Each row of a before or after table is a point. One or more steps were done to the points. Then noise was added and the rows were shuffled. The steps act on how far a point lies along the listed directions, d1 being the first. Write out the steps. A step turns or swaps two directions, mirrors them in a line or flattens them onto one, adds a multiple of one to another, or multiplies one. Angles are multiples of 10 degrees, from the lower direction toward the higher: turns from -170 to 170, lines from 10 to 170 but not 90. Use the fewest steps. Two steps may share a direction if one is a turn and the other turns, adds or multiplies; they go together, in the order done. Otherwise the lowest direction goes first.
In the rows, 128 means zero.

Directions:
(1): [166 137]
(2): [119 166]
Before (9 x 2)
[[124  82]
 [101 148]
 [ 95 124]
 [159 172]
 [122 118]
 [ 90 105]
 [125 141]
 [ 91 117]
 [ 90 162]]
After (9 x 2)
[[161 117]
 [134 139]
 [170 154]
 [123  82]
 [133 117]
 [158 140]
 [107 178]
 [161  97]
 [163 110]]
Steps: mirror d1 and d2 in the line at 70 degrees

Directions:
(1): [ 93 127 101 113 144 174]
(2): [117 115 126 144 187 104]
Before (12 x 6)
[[130 134 136 124 164 106]
 [158 143 143  90  19 165]
 [133 149 143 133 144 139]
 [153 152 150 142 119 101]
 [112 134 117 119 114 159]
 [114 118 133 147 157 128]
 [143 110 121 150 160 113]
 [153 131 147 131 130  73]
 [131 125 127 138 146 120]
 [ 99 125 123 135 164 137]
 [125 150 137 120  92 146]
 [193 135 170 153  45  52]]
After (12 x 6)
[[130 133 135 124 168 105]
 [131 125 128 137 148 120]
 [158 142 143  90  23 163]
 [150 128 146 135 145  68]
 [100 127 123 134 154 142]
 [124 150 137 121  91 146]
 [114 136 117 116 105 163]
 [142 109 120 151 163 111]
 [187 128 168 161  78  39]
 [133 149 143 133 143 138]
 [113 117 133 146 155 129]
 [152 148 150 145 131  96]]
Steps: add -0.3 times d1 to d2

Directions:
(1): [126 127 108 114  83 163  88 175 102 129 125]
(2): [103  90 151 144 102 140 143 143 173 175 121]
(3): [ 91 115 125  87 129 149 167 119 114 106  79]
(4): [160 135  65 150 117 130 145 114 136 155  90]
(5): [167 126 132  82 172 158 138 151 134 162 138]
(6): [120 144 115  75  95  74 136 124 132 154 146]
Before (8 x 11)
[[151 149  92 122 149 141 134 127  93 105  88]
 [132 167  76 114 125 139 119 131  92  80  84]
 [140 123 105 162 163 157 121 114  96  79 118]
 [152 115 122 150 126 142 111 150 148 206 161]
 [157 125  93 121 143 161 153 126  97 147  71]
 [157 105 136  85 133 169 132 180 152 171 152]
 [157 124 146  84 143 125 156 138 154 201 147]
 [119 102 138 123 116 144 138 136 144 159 121]]
After (8 x 11)
[[126 143 129 101 154 142 132 136  85  86 101]
 [164 105 124  90 133 169 134 177 154 176 147]
 [144 111  89 135 122 156 147 138 142 204 109]
 [116 112 148  88 152 167 150 136  87 116  88]
 [107 161 119  94 133 139 111 140  87  60 104]
 [155 125 140  81 142 128 164 135 152 202 137]
 [116 101 146 124 117 143 135 138 145 158 128]
 [134 122 115 157 163 158 119 115  94  72 121]]
Steps: turn d3 and d4 by -70 degrees
